Rows are points. The last column is the point's height on a tilted bowl or saddle (a function of degree 2), plus a little noise. Count its main directions that bend up, bend down and stay straight.

Points (15 x 4):
[[ 24 -13 -11   3]
 [-20 -34 -10   2]
 [ 27 -60  21 -60]
 [ 14  -8  -4  10]
 [  6  -3 -11  15]
 [  9  11  20   2]
 [ 28   9   2  -4]
 [  0  -6  -8  17]
 [  2 -10  27   0]
 [ 21 -51  17 -38]
 [-12   3  11  16]
 [  8  29  19  -4]
 [ 29 -15  10 -11]
 [  6 -10 -11  14]
 [-28 -25 -26   1]]
Directions: 0 up, 3 down, 0 straight

Points (27 x 5):
[[ 10  -6  10 -10  11]
 [-18  -8  44 -29 -25]
 [-18  17   2  -9   3]
 [ 33  -7  49   6  60]
 [-16 -26 -34   6  28]
 [ 10  34 -10  20  -7]
 [ 21   6  34   4  25]
 [-12   8 -27 -11  22]
 [ 19 -21  26 -33  43]
 [ 13  20 -13  -7   5]
 [-28 -22   2  -6 -24]
 [ 27  26 -12   5  -4]
 [-10 -41 -20 -19  21]
 [-29  -4   4 -20  -8]
 [ -9 -10  55  41  -9]
 [-19   6   8   6  -9]
 [-25 -15 -35  12  30]
 [-23  -4  44 -18 -35]
 [ 11 -20  60 -10  13]
 [  4  35 -20  17  -4]
 [  0  19  18   8  -1]
 [ 10   8 -21 -45  48]
 [ -8  -8   7 -33   9]
 [  6 -12 -10  -5  14]
 [ -6   1  10   7  -7]
 [  6  43   1  -9   3]
 [-16 -14  10 -35  -2]]
Directions: 3 up, 1 down, 0 straight

Points:
[[-28 -14  -1 -26  18 -14 -13]
 [-17   9  50 -14 -13  28 -60]
 [  1   5  28 -20   0  -6 -10]
 [-54 -12  17  13   5   1   5]
 [-11  -3 -14   7  21 -38  -1]
 [ 10 -45 -39   0  -4 -32 -36]
 [ 13  52  16  -5 -17  -3 -55]
 [ 23  17   7 -14  35  15 -22]
 [  9  15  -2   4  17  35 -18]
 [-19  15 -21  -1   0 -23 -17]
 [-23 -29  21  -5  28 -24   7]
 [ 24  22   2   3  -5  12 -19]
 [  4  -1  22   8   6  -8   6]
 [ 20  20  -2  12  -9   4 -15]
 [-12 -14 -10  19   0  11   4]
 [-30 -24  -1 -17  10 -38   4]
 [  9   0  19  10  31  14  -6]
 [  3  22  47 -12 -20  -4 -41]
 [ -2  -3  18  -9 -30   2 -14]
 [-20   7 -10  -4  -6  46 -24]
 [-43  13  43  10  -6  24 -42]
 [  0  -5 -37  -1  22 -16 -24]
 [-24 -19  27 -22  23  21 -38]
 [-21  -5  -1  15  31   5  -2]
 [-34  18  14  -2  -9 -34  -9]
 [ -7  11 -14  -5  -4   4 -11]
 [ 17   7  24  -4  35  25 -29]
 [ 13  37 -25 -24  -1   0 -32]
 [ 24   9  20  -2 -19  -2 -17]
 [  1 -37  20  33 -59   5 -52]
 [-35  -3 -36 -32  27  -8 -55]
 [ 25   0   0  12   3  32 -15]
 [-19 -22 -24  35  -4  37  -5]
 [ -4 -21 -11  11 -41 -21 -15]
 [-11   3   2  26   5 -11   9]
 [ 40   8 -15 -54  22 -34 -21]
 [-33 -23 -50  47 -25  60 -30]
 [ 18   7  -7  19   2  34 -14]
 [ 11  14  21 -47   6  21 -43]
 [ 11  31  -4 -19 -10  34 -36]
 [ 27 -46  28   6   5  10 -21]
 [ 41  14 -14  16   7  -6  -7]
 [  7  34   8  15  -5  50 -48]
 [  9  28  37   5 -12   4 -40]]
Directions: 0 up, 3 down, 3 straight
